Every row gives one point. The points of each table are mixes of a few directions, plus a little noise. Count the directions of each table, and those that both share. Where both have some left over, give the other angles between the two spaces (their principal angles), to ten degrees, smallest first.

First (7 x 3)
[[-18 -18 -37]
 [ 15  19 -33]
 [ 21  19  64]
 [-72 -78  40]
 [ 12  13  -4]
 [ 28  30 -22]
 [ 14  14  -8]]
Second (6 x 3)
[[ -1  -2  14]
 [  2   6 -85]
 [  0   3 -40]
 [ -3  -7  73]
 [ -3  -6  69]
 [  3   2 -33]]
Directions: first 2, second 1, shared 1

First (8 x 6)
[[  5 -36  41 -25   6  15]
 [ -6  34 -38  21  -6 -11]
 [-11  81 -91  54 -14 -32]
 [  6 -50  57 -34   8  20]
 [  4 -27  30 -19   4  11]
 [  6 -54  61 -35  10  20]
 [  3  -9   9  -6   1   4]
 [ -8  61 -70  40 -10 -25]]
Second (6 x 6)
[[-10  16 -41  11   9  -6]
 [ 23 -38  42 -40 -39   8]
 [ -1 -53   0  38  -1  20]
 [ 24  85  37   8 -55 -32]
 [-26  54 -14   9  61 -11]
 [-11 -64 -21 -28  26  20]]
Directions: first 1, second 4, shared 1

First (8 x 9)
[[ -6 -32  50 -36  58  -3  -4  69  46]
 [-23   8  23 -15   3 -13  -7   7  -7]
 [ -6  47 -45  30 -66  -3  -1 -84 -61]
 [ 38   0 -54  34 -28  24  11 -39  -4]
 [ 54 -45 -18   9  39  25  12  37  52]
 [-56   0  77 -53  37 -30 -17  52   5]
 [ 12  20 -41  29 -42   8   8 -53 -29]
 [-12   1  10  -6   2  -6  -2   5  -3]]
Second (8 x 9)
[[ 91 -34 -78  52  -5  46  24 -16  35]
 [-22   8  19 -13   2 -12  -5   4  -8]
 [-55  20  47 -32   3 -27 -14   9 -21]
 [ 71 -27 -61  43  -4  36  19 -13  28]
 [-39  14  33 -23   2 -20 -10   6 -15]
 [-47  17  40 -28   3 -24 -13   8 -18]
 [-69  26  59 -41   4 -35 -19  12 -27]
 [ 69 -27 -61  40  -4  35  18 -12  26]]
Directions: first 2, second 1, shared 1

First (9 x 11)
[[ 45   5  37   1  -6 -34   6 -15  -2  26 -19]
 [ 59   8  47   4  -5 -41   8 -19  -4  34 -25]
 [  0  13 -60   6  -9  95 -52  22 -44 -36   1]
 [-65 -20  -2  -8  16 -31  38   3  43  -3  24]
 [  8  -9  57  -5   7 -86  46 -24  38  36  -6]
 [ 18   8 -10   2  -6  25 -20   3 -18  -8  -7]
 [-27   1 -39   0   1  48 -19  18 -11 -28  12]
 [-78 -23   3 -12  17 -50  52   0  54   2  27]
 [ 40  21 -32   8 -16  74 -53  14 -53 -21 -13]]
Second (10 x 11)
[[  0 -21 -21  48  74 -33  15  10  45  -5  32]
 [ -8   1  27 -27 -51   0 -19   6 -47 -36 -27]
 [ 23  52 -14 -13  -3  53  31 -20  39  87   1]
 [-11 -36 -17   3  10 -12 -19  -9  -9 -11  13]
 [ -6   4  22 -37 -62  14 -21  -3 -49 -18 -28]
 [ -3 -19  -8  36  51 -33   8  14  25 -22  19]
 [ 14  42   8 -21 -28  36  16  -8   6  41 -15]
 [ 16  50  10 -26 -35  44  18 -10   5  48 -18]
 [-13 -30  -9 -30 -38  11 -33 -21 -40  -3  -4]
 [-12 -43   3  67  82 -81   4  40  24 -82  25]]
Directions: first 2, second 3, shared 0; angles 60, 70

First (9 x 14)
[[-26  12 -13   7  14  37  12 -15 -16 -32  60   7 -21 -40]
 [-27   1  -8   4   1  47  21   1  -9 -30  55  15  -7 -33]
 [ -4  -5  -1  15  37   6  11  18  39   5   7  20 -32 -11]
 [ -9 -43   5 -10 -37 -23  25  30 -15  52 -34  19  69  32]
 [ 23   7   2 -13 -20 -28 -22 -13 -10   7 -35 -23  11  20]
 [ 31 -25 -15 -41 -79  14   9  27   7 -11 -39 -12  51  10]
 [-14   9 -16  19  50 -32  -5 -21  -6  23  13   1 -34 -16]
 [ -1  11 -11   8  26  -9  -7 -13   2   0   9  -4 -27 -15]
 [ 28  35  55   9   7 -12 -45 -12  10 -13 -37 -21 -12  52]]
Second (11 x 14)
[[ 33   2  12 -22   7   0   1 -49  -6 -27  15 -16   2  15]
 [-12 -10  -6   9  18 -14   4  12 -10  19 -18   1 -12   4]
 [-26   1 -39  12 -95  26   8  59  89 -25  23  37  71 -16]
 [ -1  33  18   2  45  42 -20  13 -56  24  15  -7  13 -52]
 [ -4  -5  -5   2  -2 -15  -1  -2  -2  -6 -17 -11 -51   5]
 [ 18 -16 -29 -13  -8 -21   9 -31  17 -36 -10 -17 -29  20]
 [  6  29  13  -1  52  50 -11   9 -51  28  29   5  79 -47]
 [-20  -5  52  15  -3 -19  -3  14  -6  42  -9  17 -16  26]
 [ -8 -24   4   7 -25 -31  14   1  33   6 -10  16   6  41]
 [ 12  -6 -26  -8  20  -7   5 -20  -9 -16  -8 -15  -9   0]
 [ -1   1   4  -1  -9 -11  -5  -4   1  -8 -11 -11 -55   5]]
Directions: first 5, second 5, shared 1; angles 40, 40, 60, 70

First (11 x 18)
[[  2  -9   5 -24  34  12 -22  14 -25 -33  -7  44  10 -61  -1 -15  11 -18]
 [-68 -14 -26  72  19 -21  -2  17  21 -19  12 -56  22  40 -58  67   0  37]
 [  7   9  -1  37 -45  46   9 -16  10   2  24  15  40  50  -8 -29  56  -2]
 [ -8 -16   0 -51  16  -4   3   9 -48 -42  -3  58  28   5   5 -31 -12 -23]
 [ 27  29   8  26 -25 -25  26 -22  46  75  -9 -75 -69  12  21  28 -25  25]
 [ 48 -16   1 -55 -55   7  -7 -14  15  16   6  19  16  38  45 -41 -29 -15]
 [ -3   4   8   1  34  26 -16   9 -24 -29  -2  41  11 -60 -10 -16  37 -16]
 [-31  -1   0 -27  21  -7  27   7 -63 -44   0  54  26  30 -11 -23   0 -18]
 [ 12 -24   1 -36  28  13 -46  18  -9 -34  -8  41  19 -71   5 -14  -1 -20]
 [  5  23  -1  45 -29 -13  25 -18  41  54   1 -68 -39  37   0  31  -6  28]
 [ 10  15   3  17   4 -35   5  -7  40  54 -15 -71 -63 -19   9  44 -35  25]]
Second (11 x 18)
[[-31 -10  10  22  26 -14  11  20 -23   9   2 -12 -30 -20 -10  17 -14   5]
 [-40 -25  10  16  55  -7 -25  26  -8   1  -7  -7 -15 -40 -29  37  -4  21]
 [ 64  45 -35 -46 -95 -16  59 -36 -14 -42   7  20  30  68  53 -67 -17 -60]
 [  8   6 -12 -16 -11 -10   8  -3  -7 -25  -2   8  11   7   7  -9 -11 -16]
 [-20  -9  24  38  18   9   1  12  -2  44   4 -18 -32 -12  -8  15   5  20]
 [-68 -31  31  57  67 -12   0  43 -31  39   1 -29 -55 -51 -29  48 -18  27]
 [ 27  13  10   5 -36  26   4 -21  21  32   7  -1  -2  26  13 -20  24   3]
 [  2 -19 -18 -47  50  10 -84  -1  43 -55 -20  24  63 -34 -34  27  23  23]
 [ 21  22 -16 -11 -47 -13  48 -12 -24 -12   9   4  -5  33  34 -33 -19 -33]
 [ 62  34  -7 -13 -84  18  37 -40  14  18  12   6   9  61  42 -54  14 -22]
 [-23 -27   6  -4  59  13 -62  14  29  -7 -12   4  17 -41 -36  39  19  36]]
Directions: first 5, second 3, shared 1; angles 40, 40

First (11 x 24)
[[  7  14 -17 -25  10   8  -2  10 -25  27   9  15 -22  29 -33   4   9  11
  -15  24 -23 -23  -2 -16]
 [ -5 -10  10  17  -7  -7   1  -7  17 -18  -6 -10  14 -19  22  -2  -6  -7
   10 -16  14  16   1  10]
 [  9  17 -20 -29  13  10  -2  12 -29  30  11  18 -25  34 -39   4  10  14
  -17  28 -26 -28  -3 -19]
 [ -1  -2   3   3  -2  -2   0  -1   3  -3  -1  -1   3  -3   5  -1  -1  -1
    2  -3   3   4   1   2]
 [-19 -42  48  70 -30 -24   5 -30  68 -73 -24 -40  61 -80  92 -11 -25 -32
   40 -68  61  66   7  44]
 [-17 -38  44  63 -28 -22   4 -27  63 -68 -22 -38  54 -74  85  -9 -24 -29
   36 -62  55  60   6  40]
 [ -8 -15  19  27 -11  -9   2 -12  26 -28 -10 -16  23 -31  35  -3 -10 -12
   17 -26  23  26   3  17]
 [  2   4  -5  -6   3   2  -1   3  -6   6   2   5  -5   8  -9   1   2   2
   -4   7  -6  -6  -1  -5]
 [ 15  31 -36 -52  21  17  -4  21 -51  55  19  31 -44  60 -68   7  19  24
  -31  50 -44 -48  -5 -33]
 [  9  20 -21 -31  14  11  -2  13 -30  34  11  18 -27  35 -41   5  11  14
  -18  30 -27 -29  -3 -19]
 [ 10  23 -25 -36  16  12  -3  16 -36  39  13  20 -31  42 -47   4  13  17
  -21  34 -31 -35  -4 -23]]
Second (8 x 24)
[[  2   4  76  -9  16  19 -45  -2  24 -47  -2  13  -5 -73 -48  17  31  39
  -38 -78 -12  42 -24  10]
 [ -8 -11 -29   5  -5  -1  12 -21  10   6 -11 -22  -3  20  11 -12 -25 -14
    8  13   4  -7  -1   8]
 [  6  10  15  -4   4  -5  -5  21 -14   1  13  20   3  -8  -3  11  20   9
   -4   0  -2   0   5 -10]
 [  7  14  57  -7  10   6 -30  19   0 -24  12  29   2 -47 -29  19  37  30
  -25 -42  -8  23  -9  -5]
 [ 14  15 -62   1 -12 -31  48  43 -59  59  29  25  12  71  52   0   3 -33
   37  95   9 -47  38 -34]
 [-21 -29 -39  12  -6  14   9 -62  46 -10 -40 -63 -13  18   3 -29 -61 -18
    9  -8   5   2 -15  31]
 [ 12  18  47  -8   8  -3 -18  35 -19 -10  22  41   6 -30 -15  21  42  22
  -16 -17  -6  13   2 -17]
 [-10 -19 -64   9 -13  -4  30 -33  12  23 -18 -41  -5  51  28 -27 -49 -32
   26  40  10 -22   4  13]]
Directions: first 1, second 2, shared 0; angles 60

First (10 x 32)
[[ 45 -11  13 -30   2 -11  56   9  -3  38 -13 -23   4  31  25  27 -32  -5
   18  37  48 -22 -12  21 -18 -18 -38   2  -3   5  -5  -3]
 [-53  11 -21  -3  -8  34 -38  10 -19 -12  22  -7  13   0 -52 -13  30 -29
  -15 -53 -17   5   1 -36  10  31  16  13   5 -52 -53 -26]
 [ -2   7 -19  -7 -30  40  -8  14  18  19  11 -26  18  12 -19 -23  17 -11
    3 -38  16 -36 -21 -10  10  20 -29   3  14 -21 -20 -38]
 [ 16   6   3   5  22 -48  18 -11  -9 -10  -3  11  -8 -11  17  18 -13  21
    5  35  -2  27  14  13 -14 -21  17   2  -4  44  22  20]
 [ 30 -17  11  -8 -20  42  -1  13  20  36   3 -33 -22  28   4 -12 -15  -9
   13   7   3 -32 -18 -19   8  -1 -44 -17   1 -20  13 -23]
 [-25  15   8  10  30 -55  15 -26 -16 -36 -21  47  16 -38  27  30   3  17
  -16  11  -7  35  23  35 -14  -7  49  -1   1  49  14  56]
 [ 24 -10   0  25   2 -34  -2  -4  14 -27  -9  32  -2 -23  13 -22   7  33
   11  18  -2  11  -1  37   8 -19  10  14 -12  20  29   8]
 [-21  14 -32  19 -12  23 -56  11   1 -12  48 -21 -22   0 -56 -40  24  -2
    2 -33 -40  14   3 -60  18  15  12  10   4 -16 -12 -52]
 [ 31 -37  27 -13  -3  23  15  13   3  21 -17  -6 -17  29  13   1 -23 -12
   14  27  17 -18 -14   9   4 -13 -34   0 -17 -46  -3   0]
 [-45  20  12   3  17 -14   3 -28 -11 -19 -19  27  15 -30  27  36   5  -3
  -31 -15 -18  17  22   8 -11  14  41 -25  13  40  13  58]]
Second (9 x 32)
[[-10   9  15   0   4   9   4 -16   6  10  -6  -4 -10  -6  25  22 -12  -2
  -14   0 -14  -2   9 -11  -8   5   4 -32  13  33  27  29]
 [-30  24  43  -2  10  27  12 -50  14  28 -22 -15 -25 -15  76  67 -34  -6
  -37   1 -45 -10  26 -36 -20  16  11 -94  37  95  79  84]
 [ 15 -12 -20   1  -5 -12  -7  25  -6 -14  11   9  13   8 -37 -32  17   3
   21   1  21   4 -12  19  11  -7  -6  47 -19 -47 -38 -41]
 [  9  -8 -16  -1  -2 -10  -4  17  -4 -10   7   4   9   6 -25 -22  11   3
   15   0  15   4 -10  13   7  -6  -3  34 -14 -34 -28 -31]
 [  0   1   3   1   1   0   0  -2   2   1  -1  -1  -1  -1   3   5  -2  -1
   -2   0  -2  -1   0  -1  -1   0   1  -6   4   5   6   3]
 [ -4   3   6  -1   2   2   1  -5   2   4  -2  -2  -4  -3  14  10  -6   0
   -5   1  -6  -1   2  -4  -3   2   2 -15   5  14  12  13]
 [ 21 -17 -30   0  -6 -18  -7  34  -8 -19  16   9  17  10 -52 -45  23   5
   25   0  30   8 -18  24  13 -12 -10  64 -25 -65 -54 -56]
 [-17  14  25  -1   7  17   6 -28   6  16 -13  -9 -14  -8  43  37 -20  -4
  -21   0 -26  -4  15 -21 -10   9   7 -52  20  56  45  47]
 [ 16 -14 -24   0  -6 -14  -7  28  -7 -16  12   9  17   9 -44 -39  19   3
   21  -1  26   5 -16  22  12 -10  -7  54 -19 -57 -45 -49]]
Directions: first 6, second 1, shared 1

First (9 x 32)
[[  6 -36 -25 -24  -8  47 -25   0   0   6  24 -48   6  21 -47 -12  15  14
  -27 -53  30  14  18  47  11 -30  67  30  11  -2  30  26]
 [  5 -27  -1  -3 -17  35   6 -32 -11 -17   8 -23  15  17 -29   5  -6  -1
  -18  -9  25   5   6  27   0   3  -6   3   5  11 -15  28]
 [  3 -12  18  14 -19  16  28 -53 -20 -30 -10   6  19  10  -6  21 -22 -11
   -7  29  16  -7  -4   7 -11  33 -67 -20  -2  20 -48  23]
 [-15  39  11 -26  38 -43 -35  51   0  48 -31  26 -36 -19  22  -1  19  17
   24 -10 -43 -28  -5   9 -18   0  41   5 -18  -3  41 -49]
 [ -6 -20  21 -21 -10  32  -3 -46 -33  -9 -18 -12   8  19 -34  23  -8   5
  -16  -6  19 -20   2  60 -23  25 -19  -6  -6  28 -24  21]
 [ -4  54   5  32  22 -76  16  48  28  10  -9  53 -18 -36  71 -10  -1 -13
   38  46 -51   0 -18 -87   9   4 -33 -18  -8 -23   3 -47]
 [ -9  55  20  25  21 -74  15  32  13   9 -26  59 -19 -33  65   2  -5 -12
   39  52 -48 -14 -19 -69  -5  22 -49 -27 -14 -12 -11 -48]
 [ 13 -36 -42  -6 -13  44 -14  14  21  -2  43 -49  11  14 -36 -26  14   8
  -24 -49  30  35  17   8  31 -48  69  32  21 -18  35  28]
 [  7 -16 -10   8 -14  18  10 -16   2 -16  16 -13  14   8 -10  -2  -5  -5
  -11  -2  17  14   4  -4  10  -5  -7   2   8  -3  -8  18]]
Second (9 x 32)
[[ -9  28  -5  12  13 -57  11  50  31   7  -2  35 -11 -18  54  -8   8 -16
   22  24 -39  11 -19 -75  12 -23 -24   1  -4 -19   3 -37]
 [-18 -17 -25 -62 -12  60 -37 -23 -34   1 -25 -19  14  44 -32  57  26  -2
  -23 -45  34   1  -8  95  -3 -44  18  59  -2  36   4   4]
 [ -4  42   3  -7   8  13 -20 -32 -37   4 -44  31  -1  -2  14  43   0   8
   19  16   3 -23  -2  53 -12  27 -10   3  -8  29   3 -22]
 [ -2   8  26   7  25 -53   1  42  21  27   7   7 -29 -26  10 -42  -1  10
   12   4 -39 -14   2 -41 -15  18  19 -29  -7 -22  14 -15]
 [  3  33 -24  19  12 -26  -8  38  23  11   9  19  -8 -19  35 -11   8  -1
   22   4 -16  15  -1 -43  23 -22  26  10   7 -22  31 -28]
 [-19 -58  67 -23  -9 -32  38  -6  -2  -9  -7 -13  -5  21 -25 -12 -13 -15
  -25  11 -25 -22 -18 -21 -47  27 -78 -33 -20  10 -74  23]
 [ 33  14  -1  60 -12  21  19 -49  -7 -21  22   0  11 -26  -7 -21 -33  13
   10  29  28   2  27  -8  14  55   1 -38  14  -9   4  27]
 [ 25   4  -4  25   7  25 -16 -15  -4   9  23 -23  -7 -22 -30 -35 -13  30
    0 -13  21  -4  31  25   6  35  66 -20  10 -11  38  19]
 [ -8 -55 -33 -30 -37  47   9  -8   8 -29  19 -37  35  48 -23  23  17 -25
  -38 -32  32  39 -11  14  21 -69 -14  50  11  11 -26  31]]
Directions: first 3, second 5, shared 3

First (8 x 32)
[[-27   3  -1   1  41  -8  19   4  -3   4   6   8  -1 -42  -5 -25 -23 -24
   17  -1  17  20  22  -6  10  -1  -7  35  22  10 -11 -20]
 [ 20  16  38  -4  -8   0   7  13  16  31 -12 -28   4 -18   8  18  23  24
  -10 -36  -3  -3   2  41   0  20  -7 -21   4   8  12   5]
 [-39  -5 -46  31   3 -34   5   8 -25 -49 -44  79  38  -4  39  26 -39 -78
    7  45  -3  28 -10 -36   4 -48   0  38  23 -34   4  -1]
 [ 32  13 -29 -22  84  46 -43  18 -61 -62  35 -30 -33 -16 -82 -22  14  28
   51  18 -43  -5  21 -53  10  72  41 -29 -40  36 -38   6]
 [  5  13  45 -14   4   2   8  14  22  32   1 -22  -7 -17  -4 -10  14  14
   -3 -29   4  -2  15  25   1  16  -3  -8   5  17   2 -11]
 [-12  -3  45 -23 -22  -2  -3  -5  37  13   7   7 -10  48  -9 -36  11 -21
   -8  11   8 -16   8 -13  -5 -32  11 -13 -17   9  -8 -27]
 [ 12 -27 -32  18 -81   2   0  -9   5  24  -1  -5  -5  22  47  28 -10  59
  -38 -20   4 -10 -38  23 -26   5 -22   8  14 -27  33  44]
 [  9 -11 -20  15 -22  -4   8 -43   8   7   9 -10  13  26   3  19   8  -2
  -14  12  16 -13 -19  19   4 -32 -11 -11 -10 -21   9   6]]
Second (8 x 32)
[[ 59  -9 -25  -1  27 -13   1 -13 -26  -9  39 -49   9 -51 -54  23   2  10
   25   1  -7 -24  14 -24  39  14  17 -31   1  12  -5  -1]
 [-16   8   5  -8   3  23 -20 -54  12   0  -8  -8  17  68 -24  -9  42 -13
   11  27   2   7  -8  18  -5 -18   7 -16 -55 -10 -15  -7]
 [ 62 -33 -66  21   5  -1  42  23 -28  -8  31 -27 -60 -66  22  25 -42  43
  -58 -32   6 -32 -37  17  14  21 -37   6  95 -18  17  35]
 [ 36  -1 -35  17  19  -6 -10   1 -36 -45  41  -3   6 -14 -31  26 -11   3
   20  27 -12 -32   6 -45  16  -1  24 -33 -27  10  -3   6]
 [ 19  -3  -8  -6   6  -1  -4 -22  -1  -1 -13 -18  10   5 -18  12  18 -14
    0   7  -6   2 -10  10  15  -6   1 -13   3 -13  -5   1]
 [-69  13  48  -5 -24  11   6  28  34  33  -8  36 -12  20  46 -47 -15  19
   -6 -21  20  22  15  17 -41   6 -14  43  -8  18   5  -9]
 [-74  19  71 -17 -27  -8  -3  33  42  40 -49  43  17  16  43 -37   0 -18
    9 -20   6  43  25  13 -29  -2  -3  43  -4  12   4 -21]
 [-15   7  10   0 -10  -6  -9   6   4 -10 -35  25  15  23  13   6   7 -30
   -1  13 -11  13  -6  -2  -5 -14   4   2  -4 -12   1  -2]]
Directions: first 6, second 5, shared 2; angles 40, 50, 50

First (8 x 32)
[[  0   2   6   6  25  -7  25 -14  12   7  -5 -26  -7 -17  -7 -27  24  37
    9  -9  -8  32 -13 -17  29   1  17 -19  -5  16 -38  45]
 [ 11  30   2 -50 -28  11 -19 -56  -5  -8  43  54   4   3  35  41 -38  20
  -12  -8  -3  32  12 -30  26  28 -18  33 -51  -5  50 -36]
 [-18   0 -49 -43  42 -15  35  10  12   7 -41 -37 -24 -39 -35 -40  -3  50
    6 -20   8  50 -27 -29  67   7  32 -20 -51   9 -38  37]
 [-14   3 -38 -36  37 -11  32   0  13   7 -29 -31 -20 -35 -26 -35   0  50
    6 -19   4  50 -23 -30  62   8  27 -18 -46  11 -35  37]
 [  8 -10  34  47 -21   6 -18  12  -7  -2  14   7  16  26  13  15  15 -42
    0  17  -4 -46  15  31 -56 -14 -17   3  53  -5  10 -14]
 [  3   4   8   4   8  -2  10 -15   5   4   5  -7  -2  -6   2  -9  11  18
    4  -3  -6  17  -5  -9  14   3   5  -6  -2   9 -16  21]
 [ 14  -6  36  38 -46  14 -42   7 -16  -9  30  40  23  41  30  44  -8 -66
   -9  23   0 -65  28  38 -76 -10 -34  25  51 -16  48 -54]
 [ -5 -24   0  36 -19   3 -24  55 -12  -4 -17   0  10  24  -9  10  -2 -68
   -3  19  11 -70  13  47 -66 -22 -14   5  51 -19  18 -37]]
Second (8 x 32)
[[  7  17  17 -18  25  -5  42 -34  18  11   5  -9  -6  -5   4   0  24  36
   -2 -11  -8  47 -11 -34  44  26  16  -8 -25  30 -27  44]
 [-14  -3 -39 -22  15  -6  -2   5   0  -3 -18 -18 -13 -34 -20 -36 -14  39
    9 -12   3  28 -13 -12  35 -10  13 -12 -29  -8 -16  10]
 [-16 -10 -47 -17   7  -4 -18  18  -6  -6 -21 -16 -12 -35 -23 -37 -24  27
   10  -8   6  12 -10   0  20 -20   8  -9 -22 -20  -7  -6]
 [ 26   3  74  46 -36  12  -6  -1  -4   2  35  39  29  70  39  71  23 -87
  -17  27  -3 -66  29  31 -80  14 -30  25  64  10  38 -32]
 [ -7   6 -23 -24  23  -7  17 -12   8   2 -12 -18 -13 -28 -13 -27   0  47
    7 -14  -1  44 -15 -26  47   4  18 -12 -34   7 -25  30]
 [  6   3  19   8  -3   2   6  -6   2   2   9   6   5  14   9  15   9 -13
   -4   4  -3  -7   4   2 -10   8  -4   5   9   6   4   0]
 [-21 -10 -60 -25  14  -6 -16  16  -5  -6 -28 -23 -18 -47 -29 -50 -27  45
   13 -14   6  25 -16  -7  37 -22  15 -14 -34 -20 -14   3]
 [ 19  -6  60  50 -44  14 -24  13 -12  -4  30  40  28  65  34  64  10 -95
  -16  30   0 -81  32  45 -93   1 -36  27  70  -5  46 -49]]
Directions: first 3, second 2, shared 1; angles 40

First (11 x 32)
[[ -8   0 -14 -14 -16  -2  11  -8  20  13 -20   3  19 -29 -34  -9  12  29
   -8  -3   3   2  11  -9  -8   6   8  12 -26  -6  13 -20]
 [ -4   0  -1   0  -2   5  -3   1   0   2   1  -2   2   4   3   1   1   1
   -1   3   1   1  -1   2   0  -2  -2   0   1   3   2  -1]
 [-41  25 -15  11 -43  31 -29  25  16  38  10  -1   3  52  25  -6  25  -1
  -34  -2  18  14 -19  26  10  -9 -28  -3  -5  32  -6 -10]
 [-85  17 -25  -3 -63  87 -44  18  12  57  11 -29  42  78  45   6  40  31
  -43  35  26  33  -6  45  -3 -28 -50   5   4  65  30 -31]
 [ -7  -4  -3  -7  -3   9   1  -5   1   3  -4  -5  12  -4  -3   2   3  12
    0   7   0   3   7   0  -5  -2  -1   4  -2   3  10  -7]
 [ 39 -15   5 -12  27 -42  33 -20   2 -25 -19  12  -4 -63 -45  -6 -16   7
   22 -14 -14 -15  16 -30  -7  18  32   7 -16 -37   0   1]
 [ 16  11   5  13   4 -23   0  11   2  -4   6  14 -25   3   0  -7  -4 -23
   -1 -20  -1  -8 -14  -2  11   7   4  -8  -2  -9 -24  13]
 [ 11  22  25  45  17  -2 -38  37 -31 -12  52   6 -60  87  81   9 -15 -80
   -1 -12   4  -5 -43  28  32 -12 -27 -33  50  19 -51  49]
 [ 44 -28  17 -11  47 -32  30 -27 -19 -42 -10   0  -2 -53 -25   7 -27   1
   37   4 -20 -15  22 -27 -11   9  29   3   8 -34   7  10]
 [ 35  -4   4  -3  18 -43  25  -9   6 -17 -14  17 -13 -47 -36  -9 -11  -3
   13 -22 -10 -14   5 -23   0  17  26   2 -17 -33 -11   5]
 [  0 -24   1 -19  15  12  13 -23 -10 -13 -11 -16  26 -26 -12  10  -7  26
   17  23  -8   2  25  -9 -17  -4   9  10   4  -4  29 -10]]
Second (10 x 32)
[[  0  -5 -19 -19  -9 -22  18  -2  20   3 -25  14   6 -46 -39  -9   6  29
    1 -24   3   2  15  -6  -7  17  16  17 -30 -18 -11 -23]
 [-17 -17 -11 -27   9  30   3  -3   2   5  -2 -16  27 -13  10  16   3  26
   10   6 -14  11  24  18  -7  -7   2  20   0  10  13 -11]
 [ 17 -15  22   5   0 -27   5 -32 -22 -43 -23  -1  -4  -7 -27 -15 -13  10
    3  30  27  -9   5 -43 -19  -1   1 -17   9 -22  26 -10]
 [ 22  33  17  18 -16  -6  10 -17  28  25  -8  -2  18  -9 -44 -27  10  -7
  -29  22  -7 -19 -23 -49   5  -8  11 -12 -32 -17  58  14]
 [ -1   9  -6  55  -9 -28 -22  31 -33  -5  36  30 -69  53  38  11  -8 -67
   14 -38  21   0 -37  33  13  26 -25 -27  36  26 -95  20]
 [ 16  21  16   6  -5 -25  -8  11  13 -11  -6  12 -20  14  -2 -26  -1 -12
  -22 -10  12  -9 -16 -20  15  -8   1 -11 -10 -22   2   9]
 [ 25  13  34   2  29 -34 -32  41 -15 -54  15  15 -67  58  68 -15 -22 -45
  -10 -29  17  -6 -19  10  36 -22 -12 -21  31 -27 -46  29]
 [ -1  -4  -8 -12  11  22  11  -3  10  19   4 -11  24 -20  -5  13   4  10
    8   4 -25   1  10   7  -1  -1  10  14  -8   6  17   3]
 [  5 -24  -9 -19  27  17  22 -18  -6   2   1 -15  28 -41 -10  24  -7  18
   29   9 -30   1  25   6 -14   6  16  19   2   2  14  -1]
 [-64 -11 -38  -9 -35  76  -9  -6   3  57   8 -27  56  12   8  29  29  38
   -3  29  -5  26  15  40 -21  -2 -22  20  -1  59  23 -30]]
Directions: first 3, second 6, shared 3
